Rows are points. The points of each table are mixes of a few directions, plus a little noise. How many directions does each table use, and how many do they share? Where both have some left over, give the other angles between the two spaces (their principal angles), to ten degrees, smallest first.
(in the rows, 128 means zero)

First, 4 rows:
[[129 132]
 [144 190]
 [129 132]
 [110  57]]
Second (7 x 2):
[[151 139]
 [156 141]
 [175 150]
 [172 148]
 [ 50  91]
 [ 99 114]
 [ 92 111]]
Directions: first 1, second 1, shared 0; angles 50

First (5 x 2):
[[ 94 176]
 [116 144]
 [140 111]
 [113 149]
 [177  60]]
Second (4 x 2):
[[111 153]
 [116 145]
 [177  60]
 [109 154]]
Directions: first 1, second 1, shared 1

First:
[[106 207 121]
 [141  83 132]
 [119 158 125]
 [145  65 134]]
Second, 7 rows:
[[131 117 128]
 [140  82 132]
 [142  79 133]
 [130 121 129]
 [101 224 119]
 [107 204 121]
 [144  70 134]]
Directions: first 1, second 1, shared 1

First:
[[130 128 127 128]
 [194 155 142 134]
 [ 95 115 120 126]
 [ 62 100 113 121]
 [ 33  89 105 120]
 [196 157 144 135]
 [186 153 142 133]]
Second (8 x 4):
[[ 92 145 180 125]
 [151 105  42 121]
 [ 86 126  87 111]
 [184 139 151 184]
 [ 86 138 171 108]
 [120 132  81 147]
 [188 122 151 146]
 [117 117 161  82]]
Directions: first 1, second 3, shared 0; angles 30

First, 7 rows:
[[107  57 142 129 186 138]
 [ 96  38 104 175 112 134]
 [130 139  88 168  43 118]
 [118  99 138 124 161 135]
 [143 169 142 106 138 126]
 [149 189 140 103 125 124]
 [155 204 147  93 132 125]]
Second (6 x 6):
[[142 113 138 169 124 100]
 [153  66 189 168  81 111]
 [104 134 116 124 115 106]
 [106 144 121  89 143 170]
 [163 164  90  36 111 145]
 [ 99 147 115 182 193 136]]
Directions: first 2, second 4, shared 0; angles 50, 50

First (8 x 8):
[[100 127 123 112 140 170 131 121]
 [172 129 136 151 110  64 122 140]
 [ 54 128 115  89 159 238 138 108]
 [175 128 136 153 108  59 122 140]
 [ 52 128 115  87 160 243 139 106]
 [167 128 135 149 112  70 123 138]
 [159 129 133 144 115  83 124 136]
 [148 128 132 140 119  98 125 133]]
Second (7 x 8):
[[154 127 134 141 100  75 152 159]
 [105 154 146 139 188 126 108 125]
 [100 100  89  93   7 158 229  98]
 [132 100 136 133 156 175  98 124]
 [116 139 124 106 157 156 114 168]
 [141 134 160 164 179  99 103 135]
 [149 141 107 118 110 109  92  85]]
Directions: first 1, second 5, shared 1

First, 9 rows:
[[ 84 109  24 132  84 118 153 146 124]
 [169 179 226 133 216 147  80 123 140]
 [169  98 238 113 113 126 132  98 125]
 [ 96 106  56 128  85 119 152 136 123]
 [115  90 158 131 102 116 138 119 143]
 [182 173  79  97 119 145 142 124  70]
 [ 79  81 131 147 103 111 134 130 162]
 [132 161  99 130 156 137 118 140 121]
 [127 157 144 139 175 136 103 135 141]]
Second, 7 rows:
[[105 100 151 182 156 108 109 138 151]
 [100 102 155 190 162  98 107 133 156]
 [135 136 122 110 120 135 134 126 122]
 [100 234 120  97  92  39 149  21 138]
 [141 104 125 126 132 157 125 157 121]
 [179  98 100  71 110 216 141 185  88]
 [136 125 123 117 124 143 131 136 120]]
Directions: first 3, second 2, shared 0; angles 30, 90

First:
[[133 148 172 128 140 129 162 122 127 155 106]
 [ 39 104  71 183 151 243  83 138 117 125 134]
 [ 71 127  99 130 121 204 152 164 158  98 200]
 [200 134 118 143 125  77 163 161  97 121 154]
 [157 127 118 172 148 124 133 141  84 146 111]
 [145 133 140 104 116  99 137 124 141 122 134]
 [172 121 131 114 120  64 101 106 116 130  98]
 [108 130 176  50 103  85  94  66 183 128  87]]
Second, 9 rows:
[[ 96 137 151  76 106 135 142 119 182 110 155]
 [125 115 105 157 140 139  98 124 102 135 107]
 [110 130 148 104 123 125 115 103 148 133 108]
 [149 121 129 162 150 112  98 108  86 157  68]
 [188 111  31 239 152 153 156 221  37 109 197]
 [141 125 119 148 136 126 126 134 107 133 122]
 [ 68 141 159  40  89 146 149 115 222  94 179]
 [ 99 126 136 102 119 137 113 110 155 123 124]
 [175 146 174 125 136  80 157 117 111 157  92]]
Directions: first 4, second 3, shared 3

First (10 x 12):
[[116 105 105 126 123  90 134 163 127 137 123 117]
 [106  87  87 127 119  61 140 188 126 141 120 106]
 [130 133 133 128 130 135 127 121 128 127 129 132]
 [131 135 135 127 129 138 127 119 127 124 131 131]
 [159 192 187 130 145 230 111  35 131 103 140 161]
 [149 168 167 129 139 193 117  69 129 114 136 149]
 [117 107 108 127 124  93 133 159 128 135 125 116]
 [104  81  83 127 117  54 139 195 126 145 119 104]
 [112  97 102 126 120  80 136 171 126 139 121 112]
 [151 175 173 128 139 203 116  61 130 111 137 152]]
Second:
[[139 155 139 126 145 100 102 114 109 142 104 145]
 [131 116  64 249 214 144 165  76 100  92 100  75]
 [146 144 137  92  77 157 106 161 159 172  89  86]
 [103 151 137 107 106 134  94 100 122 125 131 126]
 [125 110 140 104  97  99 122 145  99 138 168 152]
 [108 110 126 103 122 107 140 159 152 119 138 143]
 [113 144 134 120 143 112 115 111 129 117 122 147]
 [159  94 148 122 121 172 180 160 154 119 171 150]]
Directions: first 1, second 6, shared 1

First:
[[ 74 143 112 104 155 159 153 131 132 144 154 143 119 184]
 [ 92 150 106 189 128 141 127 154 110 173 140 161  92 139]
 [112 117 164 110 149 134 115 101 141  23 112 148 103 120]
 [135 119 129 189 105  95  97 153 113 173 145 164 126 136]
 [234  71 144  65  56  68 133 130 166 220 179 117 240 129]
 [122  91  70 136 147 139 148 137 124 177 108  64 152 111]
 [192 118 150 106 115  60  93 128 117 167 125  81 193 131]
 [123 119 128 150 129 139 129 123 131  87 109 136 101  97]
 [113 123 152 161 136 121 102 123 125  69 118 171  96 128]
 [115 187 152  79 154 164 142  94 122  37  90  92  93 102]
 [ 94 171 104 116 130 190 174 133 130 137 137 129  93 123]]
Second (9 x 14):
[[131 114 115 132 131 125 128 129 128 134 119 110 135 118]
 [143 210 215  81  81 127 121 123 140 102 194 237 104 178]
 [ 80 161 133 134 146 156 134 129 122 104 139 166  88 159]
 [ 59 180 142 134 150 166 136 130 123  92 148 191  68 173]
 [197 152 190  84  70  95 118 121 143 135 168 167 158 132]
 [134  79  84 149 146 120 128 131 123 146  94  65 150  96]
 [181  50  80 143 127  96 123 128 130 170  84  30 189  69]
 [121 120 116 133 137 132 129 128 126 129 121 119 127 125]
 [108  85  74 159 163 134 133 133 120 138  88  67 133 103]]
Directions: first 6, second 2, shared 2

First:
[[156 167 157 122  42 157 109 137 155 138  73 249  92 120]
 [122 119 122 130 147 122 132 126 122 126 140 102 136 129]
 [121 118 120 130 150 120 132 125 122 126 142  97 137 129]
 [120 117 120 130 153 120 134 126 121 125 143  94 138 130]
 [126 125 125 129 134 126 130 127 126 127 132 119 130 128]
 [115 110 115 130 166 115 136 124 116 124 152  74 145 132]
 [118 114 117 131 159 117 135 124 118 124 147  84 142 131]
 [148 155 148 124  69 148 116 134 146 134  91 211 103 122]
 [127 126 127 128 131 127 129 128 127 128 130 123 130 128]]
Second:
[[142 147 142 125  86 142 119 132 140 133 101 187 111 124]
 [142 148 143 125  84 143 118 133 141 133 100 190 109 124]
 [117 113 117 130 161 117 135 125 117 124 150  82 142 131]
 [126 126 126 128 134 126 129 127 126 127 131 120 130 128]
 [123 121 123 129 143 123 131 127 123 127 138 106 135 130]
 [147 154 148 124  71 147 116 134 146 135  91 209 103 123]
 [137 141 138 126  98 138 122 131 137 131 109 169 115 125]
 [103  94 102 133 204 102 145 120 105 118 176  22 160 135]
 [117 111 115 130 164 116 137 124 117 124 151  77 143 131]
 [126 125 126 129 134 126 130 127 126 127 132 119 131 129]]
Directions: first 1, second 1, shared 1

First:
[[103  86 132  92 175  59  93  83 156 155 172 123 103 150 136 178 129 147]
 [106  96 205  39 156  65 219  86 208 164 249 155  88 118 164  36 121 190]
 [120 100 141  78 172  84  77 127 111 188 159 108 153 183 136 137 113 136]
 [123 116 148 119 107 103 127 153  96 125 130 138 141 130 126 139 130 111]
 [147 141 111 151 106 161 121 156 108  97 110 140 148 105 118 134 137 105]
 [132 167  95 215  68 192 138 147 100 100  40  68 131 126 116 119  99 111]
 [146 160 100 135 156 172 108 127 123 140  88 143 140 140 119 129 144 125]
 [155 132  89 166 107 175 115 144 140  70 137 126 140  77 120 138 130 111]
 [121 155 129 157 105 141 154 129 110 113  65 150 110 124 118 142 147 116]]
Second (9 x 18):
[[127 130 132 139 121 135 108 150  93 134  99 122 145 137 118 142 132 119]
 [132 133  80 140 165 145 104  83 178 134 135  94 107 136 135 138 112 147]
 [125 118 166  88 114  96 193 123 159 109 187 176 106  95 145  93 139 134]
 [123 117 185  93  94  95 185 158 114 113 161 183 127 102 134  99 148 118]
 [129 116  89 135 191 137  70  81 172 140 137 111 110 130 120 172 138 156]
 [141 170  62 164 109 173 143 101 159 128 105  48 120 161 152  87  62 120]
 [114  92 232  86 102  73 144 201  52 121 141 232 158  92 101 148 198 114]
 [123 109 123 139 171 129  50 129 107 145 102 130 140 135 100 191 158 139]
 [140 173  82 165  85 169 152 133 122 126  89  57 135 163 148  82  65 105]]
Directions: first 6, second 3, shared 2; angles 30

First, 8 rows:
[[213 189 122 111 152 186 162 173 178 128  95 139 112 112 167 155 129 134
   87 134]
 [151 143 126 124 135 144 137 140 142 128 120 130 123 124 138 136 128 129
  117 130]
 [134 132 128 127 130 132 130 131 131 128 125 128 126 127 130 130 128 128
  125 128]
 [ 89  99 131 136 116 102 112 107 104 128 143 123 136 135 110 115 127 125
  146 125]
 [141 137 127 126 131 137 134 135 136 128 122 130 125 125 134 132 128 129
  122 128]
 [  7  42 137 151  95  46  81  65  56 128 174 113 149 150  73  88 127 119
  185 118]
 [110 115 130 131 123 116 121 119 118 127 135 126 131 131 120 123 128 126
  137 128]
 [178 164 125 118 142 161 148 155 158 129 109 135 119 119 151 145 128 132
  105 132]]
Second:
[[143 147 117 104 144 148 130 105 111 117 111 133 106 155 132 128 131 156
  109 130]
 [111 113 128 105 161 108 120 112  76 121 129  84 133 165 121 112 121 152
  139 143]
 [122 109 149 144  68 123 119 197 158 149 154 153 112  98 158 121 109  71
  123  75]
 [122 151 101 143 128 147 133  41 143 110 107 175 129 123  90 146 161 162
  124 154]
 [132 111 148 136 132 107 131 193 135 144 146  90 150 110 146 123 110  95
  145 125]
 [155 166 104 126 156 158 145  75 143 112  98 147 130 131 110 149 151 167
  115 162]
 [164 144 132 133 179 126 153 165 147 133 120  78 170 108 133 142 126 128
  142 170]
 [115 101 147 128 122 103 120 177 117 141 149  98 136 126 143 114 108 100
  142 112]
 [ 78 110 115 153  92 115 111  55 124 119 135 174 127 124  87 126 149 135
  141 124]
 [138 130 135 109  99 145 120 162 126 133 131 148  87 140 160 119 113 114
  101  84]]
Directions: first 1, second 4, shared 1

First:
[[156 150 111  36 141 170 146 124 120 130 139 113 112  83 148 161 173 177
  197  65 112  76 196  98]
 [120  82 150 184 113 115 121 130 138 157 112  94 114 104 119  94 103 120
   49 145 106 178  84 122]
 [158  32 126 204 110 160  54 149 129 118  66  58 119  98 137 134  86 136
  147  72 155 161 131 112]
 [137 171 117  45 142 120 158 123 129 126 183 160 119 139 134 149 169 156
  169 139 117  75 168 126]
 [103 131 150 175 122  82 153 119 131 145 123 147 133 149 101  85 107  84
   38 183  98 157  63 128]
 [ 94 164 132 171 129 126 131 118 123 117 103 154 164 155 122 115 106  82
  108 146 153 158  90 155]
 [104 106 143 182 116 101 107 137 145 141 154 131 131 154 124 107 103 117
   72 189 151 180  85 169]
 [164 114 108  64 135 139 110 141 131 117 171 122 104 124 147 167 160 183
  207 109 137  78 192 121]
 [126 193 109  37 147 192 150 116 120 125 139 130 138  95 157 167 172 164
  203  71 143  99 190 132]
 [119 139 134 183 125  73 145 120 115 109  91 168 147 176  93 101 100  62
   90 161 110 120  78 112]]
Second, 8 rows:
[[129  65 121 218 113 118  34 159 140  89 133 125 143 188 135 145  79 119
  167 163 219 167 118 187]
 [158  77 130 202 116  60 115 135 114 100  80 143 123 174  87 105  89  74
  113 144  99  99  93  84]
 [122  75 120 204 116 134  35 158 144  95 145 121 145 179 145 151  87 132
  172 161 229 175 126 199]
 [134 163 134  77 136 121 194 107 116 150 114 134 116  94 114 110 155 123
   95 106  55  92 127  75]
 [129 180 135  54 140 131 210 101 116 160 119 133 114  78 118 111 168 131
   91  98  44  90 134  72]
 [135 136 131 117 130 114 156 120 120 133 114 133 122 120 115 116 134 117
  111 120  90 107 122  97]
 [ 95 179 126  54 140 200 136 122 144 156 180 112 134  82 173 154 167 186
  147 113 164 162 165 179]
 [120 149 128  98 133 146 143 122 130 140 140 125 127 109 137 132 144 143
  127 119 123 130 138 131]]
Directions: first 5, second 2, shared 2
